Rows are points. Each copy is the shape, with its points in the same order, stretched, turned, moved and blurred by noise. Say if it was mirrored as well.

Shape (5 x 2):
[[-25 -39]
 [ 56 -17]
 [-54  28]
 [-16  12]
 [ 28 -36]]
Copy 1 (5 x 2):
[[ 45 -30]
 [-60 -41]
 [ 73  69]
 [ 20  31]
 [-29 -48]]
Copy 1 is: mirrored
Copy 2, 5 rows:
[[-29 -54]
 [ 60 -22]
 [-65   2]
 [-23  -8]
 [ 30 -46]]
Copy 2 is: only turned
Copy 3:
[[-47   3]
 [ 21 -52]
 [ -4  57]
 [  5  16]
 [ -9 -44]]
Copy 3 is: only turned

Shape (8 x 4):
[[-37  75  -4  -7]
 [-13 -24  22  30]
 [-11   7 -18  58]
 [ -6  45 -24   9]
 [ -9   5  50 -51]
 [-30 -36 -14 -33]
 [ 58  47  -6  58]
 [ 50   3 -16 -21]]
Copy 1 (8 x 4):
[[-32  81 -23  42]
 [ 25  -6 -41  -5]
 [ 53  43  -6 -23]
 [ -4  55  12  12]
 [-65 -31 -42  60]
 [-57 -15   4 -16]
 [ 75  30  19  20]
 [-20 -26  48  12]]
Copy 1 is: only turned
Copy 2 (8 x 4):
[[-35  -5  92 -50]
 [-20 -10 -26 -19]
 [-70   8  15  -6]
 [-33  21  57 -27]
 [ 52   2 -13 -55]
 [ 61 -14  23  23]
 [-95  76 -19 -59]
 [ 23  68 -21 -22]]
Copy 2 is: mirrored

Shape (10 x 6):
[[ -5 -23  42  22  28  74]
 [  7  73  21  28  -5  31]
 [ 13 -14  -9  59 -34  43]
 [ 36 -31 -32 -25 -18 -19]
 [-47 -46  10 -34  21  -2]
 [-31   7 -26  28 -33 -17]
 [ 32  24  -1  44  15  28]
 [ 23 -20  10  39  34  31]
 [-67 -12  -2  21 -29 -17]
 [ -5   7  46  -8 -13 -18]]
Copy 1 (10 x 6):
[[ 19  16  24  60  53 -11]
 [ -4 -48 -16 -13  67  17]
 [  3 -52  32  27  22 -55]
 [-11   3   6 -27 -34 -53]
 [ -5  36  18  52 -47  14]
 [-15 -56  11  10 -33  -8]
 [ 27 -40 -18 -12  55 -21]
 [ 40  -8 -12  26  37 -29]
 [-27 -39  16  57 -52  13]
 [-43  -3 -33  28  -2   5]]
Copy 1 is: mirrored
Copy 2 (10 x 6):
[[  4 -28  49  17  36 -95]
 [ 57  13 -13 -14  39 -56]
 [ 19  -3  41  55  46 -29]
 [-52  -6  45 -17  12  23]
 [-66 -15  11 -23 -28 -39]
 [ -7   8  -9  37 -15  -8]
 [ 38 -38  29  15  44 -35]
 [ 12 -56  39   4  22 -44]
 [-30  20 -11  36 -40 -32]
 [  4  22  15 -27 -22 -29]]
Copy 2 is: only turned
Copy 3 (10 x 6):
[[ 33  -6  54 -25  68  64]
 [ 24  40  -5  19 -14  60]
 [ 39  34  24   7  15 -37]
 [-15   2 -34  31  15 -73]
 [-48 -37  56   3  31  27]
 [-21  12  23  28 -36 -32]
 [ 42  14 -31   8   3  10]
 [ 44 -14  -7 -21  37  15]
 [-45   2  71   5 -31  -3]
 [-36  16  14 -30  -9  41]]
Copy 3 is: mirrored

Shape (12 x 9):
[[  1 -56 -51 -12  21  -7  24  34  41]
 [ 32 -46 -25   5 -50 -22  -8  43  -6]
 [  5  14  11  -3  -2  37  -7  -2  34]
 [ 26  -4  92   2   8   7  23 -28  37]
 [ 58   9  31   9  27 -11 -51 -39   0]
 [-10  25  95  -7  38 -24  23 -13 -13]
 [ 21 -40  46  18  21  18  15 -36 -28]
 [ 47  28  65 -21  15 -19  36 -65   8]
 [ -4   6   1  57   4   1  14 -59  18]
 [ 29  25 -17  -8  -9  29 -18 -38 -24]
 [-36 -66 -42 -36 -34 -11 -22   5  37]
 [-34 -44 -53 -11 -34 -28 -22  53  29]]
Copy 1, 12 rows:
[[ 35  16  19 -20   2  51 -11  -6   0]
 [  4  35  16   5 -29 -11 -21  20 -40]
 [ -7  -2   5  32  16   3  13  -7  -4]
 [-51  39  23  41  60 -27  22 -32 -25]
 [-52   6 -22   2  30 -37 -24  -7   2]
 [-28  52  -5   8  52 -41  47 -24  24]
 [-40  34  -3   2  17 -14  14 -43 -32]
 [-66   7  29  -5  56 -41  17 -31  16]
 [-11 -21  -5   0  43 -51   0 -30 -29]
 [-29 -30  -7  -8 -19 -18   5  -6   3]
 [ 38  20  16  32 -38   5 -33 -24   4]
 [ 54  26   3  16 -31  10 -24   8   8]]
Copy 1 is: mirrored
Copy 2, 12 rows:
[[ 57 -76  25  -9 -20  -4  36 -13 -13]
 [ 54   9  45  32 -23 -20  60 -23  28]
 [ 21 -20 -10 -41  26  15 -13   4 -12]
 [ -1 -30  20 -44  41 -18 -27 -39  61]
 [-42   2  28 -23  -6  26 -40   3  34]
 [-34 -50  14  26  56 -43 -47 -25  47]
 [-10 -13  -6  -3  -5   2  -2 -25  95]
 [  0 -31  14 -20  14 -53 -71 -25  59]
 [  7 -12 -22 -15  -9  37 -42 -45   9]
 [  6  13 -26 -12 -13   2 -31  23   9]
 [ 15 -18  -6 -25 -20   1  61 -22 -42]
 [ 35 -24  23  19  -7   1  62 -19 -55]]
Copy 2 is: mirrored

Shape, 14 rows:
[[ 15  -4   5  -8  -9 -14 -13 -35   0  20  14]
 [  1  33  18   4  15 -11  30   7   2   5   9]
 [ 10 -13  10   1   4 -23  -5  18   5   3  -9]
 [ -9   3 -10   8  -4 -16  19   9 -11  -1 -16]
 [ -9 -11   5   1  17  10 -14   1   0  -2 -95]
 [ -1  -4   6 -18  -5   5  11  19   4  -5 -21]
 [  9   4  14  11  -6  10 -13   5 -10  16  10]
 [ -3  -5  11 -10  -7 -18  -2   1 -20   4  15]
 [  0  -8  13   7 -11  -3  -9 -13   2 -13  16]
 [ -8   2  19   0  20 -17 -14   6 -13   1  -3]
 [ -9  -6  -7   5  10  -7 -11  12   3   3  12]
 [ 24  16   2   2   8 -16 -12  -7 -16  -6  13]
 [ 23  -9  11 -25  52  20  20  11  -7   9  15]
 [-10  19   1  -7  -6 -10 -15  14   2  -1  16]]
Copy 1 (14 x 11):
[[-33  -3 -10  -1   2  -7   4  -2  17 -25 -11]
 [ -3   5  19   8 -14  28 -12 -19  -2  14 -20]
 [  5 -15   7  -6   5  -1  15  14  -5   5  18]
 [  4   3  -1   6  -9   2   2  -4 -25   0   6]
 [ 17 -40 -41 -46 -12 -26  38  13 -36   8  12]
 [ 20   1 -11  -7 -11 -11  14   2  -4  12  12]
 [ -7  10   9 -15   5  -7  -3   4  -3 -12 -12]
 [-19  13   0   8   3  -1  16  13  -1  -5  -4]
 [  5   3 -15   7  20   8   5  -2  -9 -26  -1]
 [ -2  -6  -6  -7   6   9  19  28 -14   7  -8]
 [ 13  -2  -3   4  -1  -1   1  28 -11  -4   5]
 [-24  12  -3  -9  15  28 -16  -1   3  -4  -6]
 [  1  18  21 -29 -26  39   9   9  24   8   0]
 [  3   9 -10  10  10 -13 -11  20  -2   6  -9]]
Copy 1 is: only turned
Copy 2 (14 x 11):
[[  3  36 -11  12   3 -33  11  29  23   6   1]
 [-21  -1 -26   0 -17 -13  -4   9 -17   4  32]
 [  7   3 -19  17  -4  20  33   4  -9  11   9]
 [ -6  12  -4   0  -7  18 -17  -8 -11  -5  13]
 [ -1 -14  33  52  -9  38   2 -31 -68  43  -5]
 [  5 -14 -12  15 -35  13   9 -23 -31   2   4]
 [  1  -1 -19  23  15 -26  -1 -12  18  21   2]
 [ 14  17 -25   4  -4   1  -9  10   5   4   0]
 [  6  -6   1 -16  14 -13  15   3  13   6 -16]
 [  8   1 -13  17  -1  16  -4  16 -11  23  10]
 [  3  -2 -15   8  -9  16   0  13  25   4  -2]
 [ 20  10  -1  13  18  -5   1  22   7  13  21]
 [ -3 -19 -38  33 -22 -10  12  33 -10 -21  10]
 [ 13   1 -15   4 -23   5 -10  -2  12  20  15]]
Copy 2 is: mirrored
Copy 3 (14 x 11):
[[  6 -24  26  37  -7 -10  -3  11 -18  20 -19]
 [  7 -14 -15   4 -19  17 -26  17   7 -17   7]
 [  1  -9 -16  -3   4  16  19  -4   5   1 -12]
 [ -8  10 -15  -4   6  11 -15  -1   2   2   3]
 [ -4  59 -43  19 -24  -5  29  -9  -1 -33  35]
 [ 11   8 -10  10  -1   3  -1 -16  14 -21   9]
 [  4 -20   6   9  -9 -25   5  28   9   4   3]
 [ -7 -16   6   6   0   3  -7   8  14  21  -4]
 [ 12   7  24   2  -2  -1  12  16   7  12  -6]
 [-14  -2 -17   0 -19   7  10  23  24  -1   0]
 [-11  -7  -1  -6   4  -6   4  16  18 -10 -21]
 [ 18 -16 -17  17  -6   4  -1  21  10  16 -17]
 [  3 -28 -22   8 -51  -8 -36  -7  22 -17 -15]
 [  3 -13   1  10  13  -3   5  22  26 -16 -12]]
Copy 3 is: only turned

Shape:
[[-37 -21 -45 -54 -27  35  17  22  -5  26  -2 -24]
 [  7 -18  16  51  42  17  25  -9 -46  31   5  -1]
 [ 14 -17  11  15  40  -1  -6   0 -44  22   8 -17]
 [  7  18  21  47  23  11  18  22 -28  45  31 -13]
 [ -8  21  -1   9   5 -15 -21  13  -8 -21   9  36]
 [-18  10 -15  11   5 -44 -18   5  12  -6   6   5]
 [ 25  -3 -18  55  10  25  15  -3 -25  51 -13   0]
 [-11  48   5 -14 -26 -42  -2 -17 -30 -32  -2  22]
 [-11   1 -30  11 -23 -40 -18  16 -32 -33   6  16]
 [-47 -12  -3 -12 -25  14  12  28  -3  23 -38 -51]
 [ 30   3  11  46  23  19 -18 -14 -40  31   7 -33]
 [ -6   9  -3 -22 -19 -53 -15  -9  -1 -27  29  33]
 [-10 -23  -4 -19 -33  30  15  42   4 -19 -10 -22]
 [-43 -38  -9 -23 -27   2  58  20  -1   6 -36 -43]
 [-18 -14  31  62  28  31  -8 -33 -34  31   7   2]
 [  5  16  -2 -20  17 -22 -18  14 -11  -9 -21  35]
 [-10  13  -1  49  50  14  -8   7 -63  21  14   6]
 [ -9  33 -33 -15  14 -20   0  -7   8 -53  10   8]]
Copy 1, 18 rows:
[[ -4  -5 -11  22  68  35   8   9 -38 -29   4  39]
 [ 27  62  17 -15   9  11  -2  50 -17  14 -33 -16]
 [ 19  59  -6 -10  -5  24   8  34 -30   5 -21   0]
 [ 41  64  10  -1   9 -15   3   5 -11  -2 -19 -30]
 [-32   0 -24 -22 -34 -37 -10  -2  18 -13 -13 -18]
 [-19  21 -32 -17 -19 -31  -6 -13  18  12  -5  24]
 [ 12  57  14   9  28 -22 -32  38 -24  16   4 -22]
 [-24 -30  24 -14 -44 -21  23 -15  13   2  -3  18]
 [-47  20 -12   2 -25 -24  17  11  26 -14   5  17]
 [-25  36   2  44  66  21   7  -6 -21  14 -33  38]
 [ 14  66   1   5  -4  13 -11  25 -27  28  -1 -42]
 [-27 -33 -20 -42 -36 -27  33  -5  14  -5   6  19]
 [-25   4 -24  57  46   2  28  19  -6 -10 -27  11]
 [  2  15   4  55  83  26  32  19 -12  11 -40  80]
 [ -2  48  12 -31  10  18 -17  34   0  36 -20 -37]
 [-21  -8 -12 -23 -41 -35 -10   6 -15 -18 -25   3]
 [ 14  68  11 -16  -9   4 -27  26   4 -13 -21 -34]
 [ -2 -13 -35  14 -31 -17 -11  -8  34  -1  -6  17]]
Copy 1 is: mirrored
Copy 2:
[[ 91 -19  54  15 -27 -15  38  35  27  22  55 -35]
 [  2   5 -24  22   1 -33   4 -83  38 -19   0  56]
 [ 15   2 -29  23  12 -45  16 -58  -3 -43  -8  28]
 [ 50 -20 -22   2  20   5  12 -64   9   5 -14  69]
 [ -9 -17  -2   0  21  22  39  -9 -12  -8  -1 -11]
 [-10 -38 -19  10  30   3  23  23   3  -9  12 -26]
 [ 15  18 -30  -4 -16  -5   3 -53  14  38  33  72]
 [ -5  -7  -8  -9  21  30  66  40  32 -28  -5 -23]
 [  1  -7   9  15  36  21  46  26 -20 -38  46 -28]
 [ 95  -8   4  18  26 -14  14  11  51  21  34 -38]
 [ 14  47 -41  17  21 -34   9 -61  -7   0  -4  77]
 [-28 -23   0  20  11  33  50  38  -2 -32  -8 -48]
 [ 59   2  38 -26  16  21   0  -6   0 -11  28 -39]
 [ 68 -21  26   6  -6   1  -6  23  79 -14  50 -56]
 [ -4  36 -24  56  23 -36  16 -78  45  30 -20  56]
 [ -4 -20 -25 -21  -7  -1  37 -11   0 -22  -7 -39]
 [ 21  -8 -11  27  32 -46  37 -74  11 -18  12  56]
 [-22 -33  33 -34  19 -11  37  42  -3 -37  19 -23]]
Copy 2 is: only turned
Copy 3 (18 x 12):
[[-25  -2  -7 -21  15 -51  54 -14 -43 -22  44 -19]
 [-19  39  25  -6  30   6  -2  74  10  -3 -45  23]
 [-11  25  11   4  44  22  -5  41   9  -6 -22 -10]
 [-10  44  28   5  34   5  -6  42 -15  -1 -19  40]
 [  2  23   1   8 -13  23  -7   6 -11   1   4 -21]
 [ 17  47 -16  10   1   5  11   0 -18   7  -1 -27]
 [ -6  34 -12   0  23 -15   0  78 -20  -4  -7  44]
 [ -6  31  -6  36 -22  21   4   5  24  19  13 -20]
 [ -4  49  -1   6  -7  23  -4  25  -1  12  33 -36]
 [-29  41 -40 -35  15 -36  54 -23 -17 -15  33  10]
 [  7  15 -15  19  35  23  -8  57  21 -24  -5  20]
 [ 16  14  10  24 -15  16  12   1   0  29  12 -32]
 [ -9   1 -12 -45   1 -25  14  -6 -10  -8  50   3]
 [-26  44 -20 -50   9 -63  49  -4  -8  11  26   8]
 [ -3  27  -9   0  14  28  26  58   9 -12 -40  36]
 [-11  14 -11  14  -2  10 -11   2 -13  10  -9 -38]
 [-27  52  35  13  30  31 -16  52  -1 -15 -36   4]
 [ 18  26   5  21  -9 -10 -12  -6   6 -23   6 -55]]
Copy 3 is: mirrored

Shape:
[[-29   5   2 -30 -21 -10  30  -9   4  -4 -31  27]
 [-27  21 -10 -24 -24   5   6 -39  -7   5 -15  15]
 [  4   5 -17  15 -17  21  36 -16  16 -18   4 -21]
 [-24  -4 -33 -19  -3   5  39  22  -2  14  17 -32]
 [ 40   5   0  -3  38   6  -8  -8 -38  26  28 -22]
 [-37  18 -32 -14 -14  19  38 -12  35  24 -23  36]
 [ 16  33   0 -17  36  17   1 -13  -1  -9  -2  13]
 [ 32 -34  43 -13   0 -26 -12  -5  -7  10  12 -11]
 [ 57 -25 -24 -15 -19  10  51 -50 -17  16  32  32]
 [ -5   9  41 -38 -44  23  14   4   2 -19 -17   8]
 [  8  -2  -4 -30 -11  10  20  -2  -5  21 -49  20]
 [ 42  48 -26  -2  -6 -14   7 -54  18   3 -16  21]
 [  6  -5 -33  -9 -14   0  -9   7  17  -4 -26  20]
 [-16  19 -26 -32 -12 -25  17  -9  26  56  29 -16]
 [-18  48   5   6 -36   5  51   4  -9   9  30  17]
 [-27   4  11  25  -7  18 -14 -11  -7  26 -32  -9]
 [ 14 -21   8  45  -5 -10  14  -4   4  12 -19 -23]]
Copy 1 (17 x 12):
[[-11 -23  26  14  20   1 -17  -7   3 -15 -22 -42]
 [ -9 -18  42  13   3 -19 -10 -15  -1 -33   2  -6]
 [-10 -22 -12  21  25  11  14  -4   7  12   1  17]
 [-29 -23 -17  24  -3  -2  17  18  32  25 -46 -16]
 [ 20  15 -23   5 -48   0  33  15   7 -29 -13  10]
 [-48 -14  -4  -3  32 -30 -18 -21  12  -9 -11 -39]
 [  4  14 -10   4   7 -15   9  30  -2 -19  17 -15]
 [ 42  -4  -6  -1 -20  41  13  -3 -34 -36 -38   6]
 [ 25 -56 -40   0  -9   0  56 -46  31 -48   4 -20]
 [ 19 -12  42  -1  45  17 -13   9   8 -12 -33  -2]
 [ -4  -8   5 -15   5  16 -33  -7  30 -41 -15 -28]
 [ 18  -3 -11  32  11 -18  -8 -20  -2 -53  36  -2]
 [  4 -23 -19  -4   2  -5 -36   3   3  -6  -4 -21]
 [-29 -14 -19  31  -3 -34   4 -10   9 -28 -62 -15]
 [ -7   0  16  28  33 -34  32 -27  28  17 -35 -23]
 [-23  25  31 -18 -11  15 -27 -18 -12 -18  -4  20]
 [  7  12 -10   1 -14  45   1 -31 -18  -4  -7  15]]
Copy 1 is: mirrored
Copy 2, 17 rows:
[[-40  23 -13  15 -14   0  23 -27 -17   0  -6 -29]
 [-11  42 -24  16 -28 -10  12 -13  -3  -4 -25 -40]
 [-19  32  -8 -16  13  17  15   5  35   0   0  -6]
 [-17  18  17   3 -12   3  28  -3   7 -50  25  -4]
 [ 73  11  26 -23 -16 -11  -6  16 -29   5  24  12]
 [-45  13 -35   5  -8 -23  58  -1   0 -27 -35 -27]
 [ 44   5 -15 -10  19 -11   1  10 -25  -2 -29   3]
 [ 18   6  33   6  -7 -20 -18  -4 -16  47  59  19]
 [-16  84  26 -37 -31 -26  -1 -11 -10  47   7  12]
 [-19  30 -40  23 -12   4   7 -53   9  20  14  18]
 [-15   4  -7 -11 -16 -16  49 -47 -22  18   0 -21]
 [ 16  47   2  13  17  -9  33  17 -15  48 -57 -25]
 [-29 -18  22   5  -4  -6  25 -21   4  10 -34  -5]
 [ -1  38  12  50 -13 -40  50  27 -10 -27  11  -6]
 [ -7  60 -39  24 -31  37  22  13  -7 -19  -9  13]
 [  9 -18 -30 -13 -26   2  29  -1  10  -5   9 -37]
 [ -6 -10  17 -25   1  20  26  12  15  29  38 -19]]
Copy 2 is: mirrored
Copy 3 (17 x 12):
[[ 16 -29   1 -40   9  44  43 -21  24  18 -13  -3]
 [ 20  -6  -9   5  17  40  31 -37   1  21 -10 -18]
 [ -5 -20  32  25  13  27  14 -38   1  46 -13 -30]
 [-11  -4   0  -4  26  28  18 -21  27  79 -16 -21]
 [ -3  24 -23  -3  27 -11   2  22 -42  20 -31  14]
 [ 14   4  48 -26  17  95  51 -39  30  32  -2 -26]
 [ -7   4   5 -13  33  31  -1 -12 -23   6 -14  15]
 [-11  -5 -37 -35 -11 -43  20  40  -8  -2 -28  41]
 [ -7 -16  12 -19 -31  69  50   1 -31  31 -66 -11]
 [ 31 -14  -9 -34 -12  -7   5 -33  20  30   2   7]
 [ 32  -3   5 -31  11  61  35  13 -13  10   2  10]
 [-31 -17  22 -14   5  71  44 -28 -39  -3 -12  -8]
 [ -4  13   6 -10   8  43   7   6   8   6  12   2]
 [-43  11  -1 -44   3  39  57 -37  24  56  -9 -17]
 [  8 -19   9 -44   1   8  23 -64  33  51 -30 -65]
 [ 53  27  10  28  38  -2  26   9 -12   2  13 -19]
 [ 11 -17  18   7  15 -12  26  34 -18   1 -11 -11]]
Copy 3 is: only turned
